Rows are points. To make a cloud, some directions were put in groups of two or more. Within a group, all points are equally far from the middle, so they leave a hole (a ring in 2 directions, a hollow ball in 3). The other directions are filled evenly. Then the cloud was stretched, turned, moved and blurred a little. Count the holes, and give their numbers of directions, smallest first.

Cloud (21 x 3)
[[-0.98  2.28 -2.67]
 [-1.40  0.97 -3.52]
 [ 0.24  2.73  1.22]
 [ 0.05  3.15 -0.07]
 [-0.12  1.61  2.26]
 [-1.91  0.39 -3.48]
 [-1.38 -0.49  1.98]
 [ 0.10  1.36 -3.35]
 [ 1.10 -1.42  0.25]
 [-1.09 -1.40 -3.30]
 [-0.07 -2.11 -2.11]
 [ 1.41  1.55 -2.29]
 [ 0.67 -0.82  1.54]
 [-2.92 -0.58  0.52]
 [ 0.21 -1.32 -3.10]
 [-2.28 -0.48 -3.21]
 [-0.46  1.32 -3.48]
 [ 1.53  1.87 -1.77]
 [-2.53 -1.18  0.57]
 [-0.03 -1.44 -3.11]
 [-0.45 -2.10 -2.37]]
Holes: 1 (3)

Cloud (31 x 4)
[[-0.83  2.61 -0.38  1.57]
 [ 3.51  0.46  1.97 -0.58]
 [ 0.45  3.42  1.17 -0.87]
 [ 2.47  2.47 -1.25 -1.93]
 [ 0.94  3.07 -2.02  0.45]
 [ 3.37  2.04 -0.06 -1.10]
 [ 0.31 -1.33 -2.93  1.03]
 [ 1.06  0.05 -2.47  1.87]
 [-0.72  1.54  2.82 -1.83]
 [-2.30 -0.59  0.51 -2.24]
 [-3.42  0.97 -1.78 -0.65]
 [-2.40  1.25 -1.35 -2.28]
 [ 2.77  1.81 -0.86  1.12]
 [ 0.72 -2.55  3.25  0.34]
 [-2.30  0.97  1.24  2.01]
 [-1.35  2.46  1.97 -1.65]
 [ 3.21 -0.51  1.82 -1.53]
 [ 2.15  2.92 -0.41 -1.78]
 [-0.14  0.00  2.22  2.46]
 [ 0.09  2.23 -0.77 -2.90]
 [ 2.89 -1.53  1.45 -1.52]
 [-1.95 -1.82  0.12  2.13]
 [-2.36  2.69 -1.65  0.37]
 [-2.41 -0.20 -1.15 -2.11]
 [-0.06  0.19 -3.42  1.05]
 [-1.97 -0.72 -0.20  2.48]
 [-3.04  1.80 -0.56 -1.88]
 [-2.76 -1.85  1.17 -0.94]
 [-1.63  0.65 -3.42 -0.52]
 [ 0.29  0.66  3.88 -0.31]
 [ 0.94 -2.82 -1.40 -0.49]]
Holes: 1 (4)

Cloud (46 x 6)
[[-0.90  1.83  0.14  2.60 -0.83  2.35]
 [ 1.91  3.00 -1.01  1.40  0.41 -0.24]
 [ 0.57  1.34  2.77 -1.97 -0.98 -0.79]
 [-0.62 -3.38 -0.83  0.46 -2.06  2.52]
 [-0.56 -3.19  0.94  0.84 -3.29  1.24]
 [ 1.39 -1.66  1.73  0.83 -3.13 -0.99]
 [-2.16  2.85  0.15 -2.58 -1.59  1.35]
 [ 0.75 -0.84 -0.96 -3.27  0.65  0.13]
 [ 1.05  2.42 -0.73  2.20 -0.76 -0.28]
 [-2.29 -1.45  2.04 -0.95 -1.22  2.30]
 [-1.36 -0.89  0.33 -2.78 -0.20 -1.92]
 [ 1.40 -1.85  0.04  1.99 -0.05 -2.17]
 [-2.35 -2.48  1.18 -0.56 -2.16  1.53]
 [-2.08  1.47  2.37 -0.23  0.46  3.68]
 [ 1.45  1.12 -0.67  0.72 -2.43  3.59]
 [ 1.02  0.51  1.82  2.49 -1.48 -1.75]
 [ 1.67 -0.46  1.34  0.14  0.72 -3.24]
 [ 0.99 -3.06 -0.61  0.54 -2.68 -1.68]
 [ 1.71  2.24 -2.62 -0.48  0.49 -2.51]
 [-2.54 -1.30  2.41 -1.13 -1.85  1.02]
 [-2.72  1.74 -1.47 -2.44 -1.97  0.69]
 [-1.95  1.21 -0.58  0.80 -4.22 -0.63]
 [-1.03  1.38 -1.73 -2.68  0.66 -3.14]
 [ 0.51  3.30  0.03 -2.52 -1.10 -1.16]
 [ 1.06  2.40  2.27 -0.18  2.79  0.69]
 [-3.37  2.10  2.72 -0.06 -2.10 -1.73]
 [-2.22  1.67  3.01  0.15  1.50 -0.82]
 [-0.03  4.18 -0.56 -1.50  0.98 -2.36]
 [-1.76  2.28 -0.51  1.91 -0.52  2.55]
 [ 2.73  1.68 -3.39 -1.24  2.37  2.40]
 [-0.92 -1.76 -2.11  2.00  0.18 -0.17]
 [-2.78  3.45  1.48 -1.23 -1.22 -1.94]
 [ 1.88  2.33 -3.08 -1.24  3.28  0.68]
 [ 1.23 -0.37  0.85 -0.60  1.28 -3.46]
 [ 0.62  1.14  1.38  2.56 -1.97 -1.51]
 [-2.17 -1.26 -1.27  0.22  1.47  2.24]
 [-2.04  2.74  1.13 -2.26 -1.48  2.03]
 [ 1.62  2.04  1.60 -0.10 -1.89 -2.15]
 [ 2.45  1.82 -0.94 -0.47 -1.58  2.84]
 [-0.96  0.21  1.03 -1.06  2.32 -2.69]
 [-2.46  1.41 -2.45  1.17 -0.47 -0.28]
 [ 1.74 -2.18 -1.61 -0.30 -1.74 -2.31]
 [-1.83  2.50 -2.09 -1.76  1.41  3.48]
 [-1.23 -0.92  1.99  1.00 -3.95  1.99]
 [-2.33  2.14 -1.77 -1.92  0.66 -2.60]
 [-1.50  2.98  2.14 -0.57  1.75  2.73]]
Holes: 3 (2, 2, 2)

Cloud (82 x 8)
[[ 1.56 -1.75  0.19 -3.37 -2.88  2.78  1.80 -0.22]
 [-2.56  1.61  0.26 -0.45 -0.86  2.79  1.18 -2.12]
 [-1.48 -1.42  0.16  2.51 -2.72  3.31 -1.03  0.13]
 [-2.10 -3.01  2.67  2.88 -1.24  0.30  1.76 -0.14]
 [-0.26 -0.55  0.98  3.42  2.45  1.31  0.16 -0.32]
 [-1.28 -4.44  0.47  3.20  1.32 -2.04  0.90  0.41]
 [ 1.14 -1.27  2.47 -3.03 -1.93 -0.56  0.90  2.51]
 [ 0.31  0.68 -0.89  2.74 -1.15  0.95 -1.29 -2.08]
 [ 0.66 -2.86  0.57  1.39 -4.59  2.03  1.61  0.73]
 [ 1.43 -4.60  2.38  0.50 -0.01 -0.38  2.48  0.43]
 [ 0.19  0.74 -3.12 -3.82 -2.28 -1.32  1.92  0.25]
 [-1.99 -0.53 -1.14 -0.69  2.81 -2.40  2.04 -0.02]
 [ 2.05 -1.74 -0.85 -2.37 -4.24  1.26 -0.18 -0.58]
 [-1.13 -2.05  1.96  4.48  2.19 -1.64 -0.99  0.97]
 [-0.30 -4.09  2.40 -0.19 -0.81 -0.55  1.97  1.74]
 [-2.32  1.43 -2.00 -3.29 -1.68 -2.29  1.10 -0.36]
 [ 3.82 -0.36  0.57  1.20 -0.40 -2.12 -0.04  2.22]
 [-1.54 -2.61  1.87  0.99 -3.80  1.56  1.66  0.37]
 [ 1.82 -0.25  2.04 -1.29  0.61  1.32  2.70 -0.83]
 [ 2.92 -1.19  2.49 -0.84 -0.89 -1.15 -0.99  3.27]
 [ 2.46 -2.82 -1.32 -0.98  1.00 -2.24  1.90 -0.26]
 [ 0.39  0.54  2.55 -0.50 -0.50 -2.31 -1.99 -0.74]
 [ 2.09  1.96  0.20 -4.31 -1.69 -0.38  0.00  1.23]
 [ 3.49 -2.58 -0.69 -0.21 -1.16 -0.53 -1.44  1.59]
 [ 1.15 -1.91  3.85  4.38  0.57  0.07 -0.81 -1.08]
 [-0.33 -0.07 -0.54 -1.79 -4.05 -1.41  2.22 -1.75]
 [ 3.39  0.55  1.93  2.58 -0.20 -1.18 -0.65  0.57]
 [-0.74  0.10  0.56  0.12  3.02  0.27 -0.68  1.27]
 [-2.48 -0.24  0.96 -2.19  1.00  1.28  0.07 -1.01]
 [ 1.39 -0.63 -1.84 -4.93 -2.62  0.93  1.73  1.08]
 [-1.06 -0.55  1.17  2.63 -4.52  1.25  0.65  0.62]
 [-0.99  1.33  0.98 -2.98  0.02 -1.53 -1.46 -1.34]
 [ 1.10 -0.01  2.75  0.87 -2.21 -0.97  0.06 -2.74]
 [ 0.49  1.36 -0.05 -0.57  0.03 -3.37  2.09  1.15]
 [-0.52 -2.60 -1.38  1.86 -1.53 -2.69 -0.06  0.50]
 [-2.09 -3.47 -0.87  0.71 -1.23  2.31 -0.05  0.32]
 [ 0.04 -2.67  2.74  0.17 -1.61  2.87 -0.70 -1.09]
 [ 0.73  2.12  0.35 -0.58 -4.18  0.65  1.68  1.61]
 [-0.45 -2.39  2.99 -0.79 -2.40  0.56  2.00  1.90]
 [ 2.75  0.06  2.25 -1.39  1.88 -2.11  0.81  2.32]
 [-1.76 -0.54  0.94  0.16 -2.19  3.14  0.10 -3.35]
 [ 0.97 -0.66  1.53 -1.24  0.49  0.51  3.72  1.74]
 [ 0.93  0.20  1.43  0.33 -3.56 -2.38  1.01  0.26]
 [ 0.86  1.08  1.33 -2.51 -1.95 -1.97 -0.60 -1.71]
 [ 1.97 -1.12  3.10 -1.74  0.09 -0.75  1.28  3.42]
 [ 0.44  0.63  2.60 -0.07  0.89  1.88 -1.33  1.90]
 [ 0.60 -3.20  1.35  2.38  2.04  1.32 -0.11 -1.28]
 [ 0.93 -2.20  0.57 -2.77  1.51 -1.43  3.08  1.22]
 [ 1.63 -2.06  0.26 -2.42 -4.77  1.19  0.14  0.02]
 [ 0.77 -3.02  3.75  0.54 -1.80  0.52  1.90  2.33]
 [-2.40 -1.09 -1.60  0.75 -4.14  0.58 -0.91 -1.37]
 [ 2.19 -0.25  0.48 -0.82 -0.71  1.23  3.39 -0.84]
 [-2.17  0.45 -0.40 -3.67 -1.77 -0.51  1.25  1.42]
 [-0.96 -2.65 -1.02  0.81  0.69  1.51  2.84  0.60]
 [ 0.18 -0.67  1.22  2.31  1.78  2.61  0.04 -0.06]
 [-0.58  1.23  3.20  4.26  0.50  1.04 -0.38 -0.45]
 [ 0.79 -2.25 -0.21 -1.70 -4.09  2.28  2.65 -0.64]
 [ 3.53 -1.97  1.28  0.26  2.07  0.97  1.89  2.15]
 [ 3.10 -2.20  0.61  0.58  1.16  1.07  2.60  0.15]
 [-1.44 -2.03  1.61 -0.76  1.17 -2.15  3.06  0.36]
 [ 3.51  1.69  0.52  0.18 -0.90 -1.29 -0.28  1.13]
 [-1.69 -0.06  0.01  3.11 -2.67 -1.58 -0.88 -0.57]
 [-2.93  2.59  0.26 -0.70 -3.41 -1.38  1.31 -1.80]
 [-2.68 -1.74 -0.68 -2.15 -0.86 -2.38  0.47  0.11]
 [ 2.52  0.56 -1.58  0.62 -1.91 -0.72  1.81  1.10]
 [-0.51 -1.11 -3.22 -1.66 -1.04  0.59  0.50  2.37]
 [ 0.61  1.55  2.71 -2.19 -3.17  2.10  1.50 -2.19]
 [ 1.41 -2.86  1.55 -1.34 -1.10  1.64  3.04 -0.58]
 [ 3.38 -3.86  3.41  2.24 -0.12  1.21  0.68  2.94]
 [-1.77 -2.19 -1.98 -1.42 -4.26  1.61  1.12 -0.41]
 [-0.92  1.43  1.96 -1.48  1.89 -1.63 -1.32  0.07]
 [ 1.81 -0.44  1.56  0.36 -2.39  2.11 -2.75  1.75]
 [ 0.77  1.91  1.17 -1.81 -3.22  1.07  3.28  0.02]
 [-1.12  0.37 -1.78 -2.46 -3.93  1.30  3.00 -1.26]
 [-0.57 -1.06  1.07 -0.37 -3.17  0.12 -0.01  3.22]
 [-0.95  1.83  1.80  0.42  3.01 -1.64  0.11 -1.37]
 [-2.99 -0.25 -0.94 -2.50 -3.88  1.62  1.89 -1.30]
 [-0.36  2.61  3.95  0.61 -0.57  0.38  0.63 -2.58]
 [-2.33 -1.13  3.36  1.42  0.23 -0.65  1.90  0.92]
 [-1.27 -2.76  2.37  3.02  1.86 -1.50 -1.26 -1.34]
 [-0.35  1.56  2.19 -2.06  0.30  1.17 -1.31  1.10]
 [ 1.26 -1.15  0.89  1.13 -1.40  2.55  0.71 -2.71]]
Holes: 3 (2, 3, 3)

Cloud (105 x 9)
[[ 4.91  0.73  2.57  1.08 -1.84  0.23  0.04  0.30  1.84]
 [-0.01  2.25  3.51 -1.63 -1.86 -2.66 -2.00 -0.29  1.64]
 [ 1.42  0.41  1.27 -0.84 -3.01  0.03  1.12 -1.89  1.29]
 [ 0.58 -0.46  0.13 -1.26 -3.92 -1.47  0.18  0.11  0.96]
 [-1.52 -0.77 -2.41 -2.29 -0.31 -5.49 -0.10 -2.50 -1.18]
 [-3.75  0.21  2.35 -1.25 -0.42  0.41 -2.08  2.46  0.26]
 [-1.96  0.03  0.04 -0.48  1.72 -3.49  2.85 -2.04  0.82]
 [ 2.44 -0.18 -0.66  0.34  0.03 -2.20 -0.08  3.95 -1.76]
 [-0.28  0.55  0.83 -0.86 -0.13 -1.86 -1.46 -2.71  0.63]
 [ 1.38 -2.41 -3.13  0.76  2.06  0.35 -1.01  1.55 -0.69]
 [-0.87 -1.90 -2.66  0.21  0.10 -4.91  1.26  0.36  1.15]
 [-0.90 -1.62 -1.57  1.37  0.17  0.16 -0.22 -2.12 -0.70]
 [ 0.95 -2.36 -0.46  0.43  1.20 -1.13  0.00  3.88 -0.52]
 [-2.27 -1.15 -1.95 -0.37 -0.66  1.76  2.72  0.65  0.83]
 [-2.41 -1.50 -2.43 -2.31  1.03 -0.55 -0.22 -0.31 -1.69]
 [-1.85  2.67  0.55 -3.04 -3.99 -2.30  1.56  1.01  0.69]
 [-1.24  1.10 -2.05 -2.76  0.22 -0.31  0.77  4.79  1.00]
 [-1.61  0.27 -1.74 -0.70 -1.74  0.61  1.22  1.03 -0.13]
 [-1.18 -3.55 -3.44 -1.03 -0.97  1.21  2.05  0.36 -0.61]
 [ 3.47 -0.67 -1.94  1.35  0.96  0.33 -0.52  2.91 -0.70]
 [ 0.72  0.16 -1.62  2.15 -0.93  3.31  3.12  2.43 -3.55]
 [ 2.59  2.98  2.79  1.50  0.13  0.13 -0.87 -0.82  0.46]
 [ 2.11  2.42  0.43 -1.96 -1.71 -1.31 -2.16 -1.26  2.56]
 [-1.58  0.76 -2.29 -2.88 -0.41  1.06  0.25 -2.31 -0.67]
 [-2.06 -2.40  1.23 -3.61 -1.75 -1.63  1.16 -0.54  0.93]
 [-0.09 -0.79  1.05 -2.17 -1.18  0.95 -1.89 -2.51  0.58]
 [-2.13  1.71 -0.59 -1.98 -0.35 -0.99 -1.44  3.02  1.12]
 [ 2.59  0.72  1.25 -0.59  0.06 -1.66  2.02 -1.61  3.15]
 [-3.15 -0.18 -0.97 -3.00 -4.32 -2.87  2.05 -2.49 -0.82]
 [-1.76 -1.92  1.43 -4.67 -2.48 -4.00  2.47 -1.88  1.17]
 [-1.65 -0.05 -0.24  2.06  0.52 -0.01 -1.18 -0.60 -1.66]
 [ 0.62 -1.65  2.62  0.66 -0.98 -2.82  2.93  0.81 -1.81]
 [-0.51 -0.95  1.97 -2.06 -0.63  0.59 -0.93  0.29  0.14]
 [-1.30  0.26 -1.13 -1.35 -1.26 -1.93 -1.23 -3.21 -2.01]
 [ 0.93 -1.55 -1.40 -2.79  2.05 -0.49  0.08 -1.98  0.51]
 [ 0.36 -2.10 -1.52 -0.08 -0.16  1.21  1.27  0.88  0.18]
 [ 2.58  1.86  0.30  0.89  0.03 -2.45  2.18  0.60 -1.12]
 [ 1.58  3.24  0.40 -0.39 -0.77 -1.89 -0.27 -3.21 -0.52]
 [ 0.70  3.04  0.96  2.45 -0.22 -2.15  1.22 -0.14 -1.55]
 [ 6.57  1.65  2.24  1.54  0.59 -2.12 -1.35 -1.07  1.53]
 [ 4.31  0.56  4.13 -0.70 -3.11 -0.55 -2.33  0.34  1.00]
 [ 1.45  1.01 -3.34  0.38  1.01 -0.87 -0.59 -0.90 -1.58]
 [ 1.06 -0.04  1.01 -1.53 -0.46 -0.64  0.54 -0.94  4.31]
 [ 0.66  0.16 -0.83 -0.95 -0.16 -2.10 -1.85 -3.29  0.09]
 [ 5.38 -1.01 -0.66 -0.37 -1.11 -2.82  0.52 -1.41  0.96]
 [ 0.14  0.33  2.59 -4.39 -1.15  0.98 -0.08  3.29  1.21]
 [ 1.48 -0.24  0.12 -1.33  0.16 -3.74  1.82  0.71  3.18]
 [ 1.55 -1.08 -0.75 -1.42  0.32 -1.32 -2.13 -2.04  2.64]
 [-0.54 -3.23 -1.78 -2.06 -0.50 -4.47  3.89 -1.27  0.24]
 [ 3.86  2.04  0.09  2.73  0.59 -1.97 -0.58  0.84  1.36]
 [ 2.58  0.10  0.40  2.90 -1.83 -0.30  2.15  1.09 -3.11]
 [ 1.40 -2.11  1.37 -2.77 -0.26 -4.02  2.61 -0.89  1.76]
 [-0.95  0.59  1.02  0.40 -3.29 -0.15  1.52 -2.49 -0.19]
 [-2.10  1.39  1.27  1.45 -4.26 -1.21 -1.27  0.82 -1.16]
 [-0.95 -2.12 -4.17 -0.48  4.11 -0.92  1.27 -0.23 -0.63]
 [ 1.79 -2.02 -0.30  1.92  1.06 -4.29 -0.65 -0.66 -0.89]
 [ 1.91  1.66 -3.56  1.90  0.22 -0.37 -0.10  0.02 -1.69]
 [ 2.29  1.90 -1.23 -1.32 -0.78 -1.02 -2.20 -0.80  2.26]
 [-1.63 -1.12 -1.19 -0.16 -1.10 -1.27  0.55 -0.09 -3.44]
 [-0.76  0.91  2.25  0.98 -4.37 -0.36  1.76  2.59 -1.04]
 [-6.58  0.44 -3.02 -2.31 -0.17  1.55  0.78  2.25 -1.13]
 [ 0.29 -3.14 -3.02 -1.20 -1.73 -0.18  0.93 -0.57 -0.84]
 [ 3.35  1.08  1.32 -2.30 -3.14 -2.76  1.45  3.14  0.62]
 [ 1.65 -1.84  2.71 -0.85 -1.70 -1.56  2.88  0.50  3.87]
 [-0.75 -2.86  0.53  2.39 -1.55 -2.23  1.36  1.06 -3.94]
 [ 0.86 -0.61 -1.16 -0.08  0.95  0.85 -3.86 -0.09  1.21]
 [ 1.56  1.01  3.76 -2.14 -1.97  1.10 -2.47  1.98  2.57]
 [ 0.72 -1.52 -1.44  1.53  1.23  1.09  0.19  1.89  0.25]
 [ 1.98  0.47  0.35 -0.52 -0.69 -2.10  1.04  0.63 -0.93]
 [-4.19 -2.18  0.92 -2.52 -1.11  0.67  1.43 -2.48 -0.09]
 [ 0.88  0.65  1.57  0.53 -5.44 -2.20 -0.92  1.57 -2.27]
 [-0.36  3.19 -1.77 -1.61 -0.01 -1.37 -0.08 -2.62 -1.16]
 [ 2.76 -0.09  2.64  1.19  0.48 -1.07 -0.30  0.21 -0.94]
 [-1.32 -0.96  0.75 -3.14 -0.67 -0.73  0.57  1.51 -1.10]
 [ 2.51  0.58 -0.51 -1.83  1.03  0.86 -1.43 -0.33  0.39]
 [ 2.34 -0.80 -1.10  1.82  2.07 -0.74 -2.24 -2.64  0.42]
 [-2.01 -0.49 -1.07  0.18  0.50  3.06  2.76  0.63 -0.04]
 [ 3.01  2.73  0.22 -1.07 -0.96  0.52 -2.74  0.63 -1.40]
 [ 1.62 -2.72  2.50 -0.12 -3.05 -0.10 -0.57 -1.54  1.20]
 [-2.78 -3.38 -1.83 -2.69 -1.74 -2.63  4.75 -0.05  0.67]
 [ 1.35 -2.06  1.96 -4.25 -2.87 -4.41  0.13 -1.66  2.46]
 [ 0.80  0.43 -2.87 -0.40  2.05 -2.61  2.71 -2.05  0.20]
 [ 0.02  0.59 -0.55 -0.03 -0.54  0.28  0.67  0.85 -2.01]
 [-0.06 -0.60 -2.85  1.21  0.98 -1.04  1.26  3.04 -0.25]
 [ 3.63  1.13 -0.27 -1.82  0.44 -1.53 -1.43  0.07 -0.19]
 [ 0.13 -3.26 -0.22 -1.84  1.51  0.89  1.93 -1.57  2.88]
 [-0.88 -2.93 -2.09 -0.76 -2.93 -1.38 -1.38  0.14 -3.40]
 [ 3.21 -2.81  0.35  1.24 -0.68 -1.51 -1.17 -0.25 -0.67]
 [ 1.10  0.74  0.64  0.55 -0.62  0.59  2.09  2.02 -1.48]
 [-2.96 -1.85  0.73 -0.51 -0.96  1.64 -0.31 -0.70 -0.26]
 [-4.45 -3.03 -5.42 -2.09  0.57  1.40  2.33  0.09 -0.39]
 [ 1.64  0.66  2.09 -1.81 -1.58 -2.64  3.18 -1.36  1.82]
 [-2.43  2.09  2.46 -0.04 -4.01  0.25  1.13  2.02 -0.80]
 [-0.81  0.88 -2.29  0.87 -0.75 -1.25  0.09 -0.05 -0.16]
 [-4.04 -3.46 -0.05 -0.37 -2.80  1.35  0.64 -0.62 -0.10]
 [-3.96  1.16 -1.68 -0.04 -1.83  2.32  0.01 -1.63  0.45]
 [-1.76 -1.54 -0.10 -1.06 -1.57 -2.79  2.80  0.11 -2.66]
 [ 2.29  1.24  0.14 -2.11 -0.16 -1.91 -1.45  1.44 -0.27]
 [-4.98 -0.95 -0.92  0.93 -1.50  0.79 -1.38  0.43 -1.51]
 [-1.06 -2.81  0.58 -2.92  0.56 -1.91  1.41  1.29 -0.71]
 [ 3.00 -1.88  2.09  0.60  0.62 -2.98  0.47 -0.07 -1.37]
 [-1.29  0.26 -1.53 -1.00 -1.48 -0.81  3.87 -2.26  0.87]
 [-0.61 -2.34 -1.93 -1.04 -3.01 -0.17  4.50  0.43  2.71]
 [ 1.52 -0.63 -3.94 -1.75  1.06  1.46  0.89  1.08  2.11]
 [ 2.54  3.44  1.50 -1.13 -0.09  0.75 -2.66  1.31 -0.17]]
Holes: 0
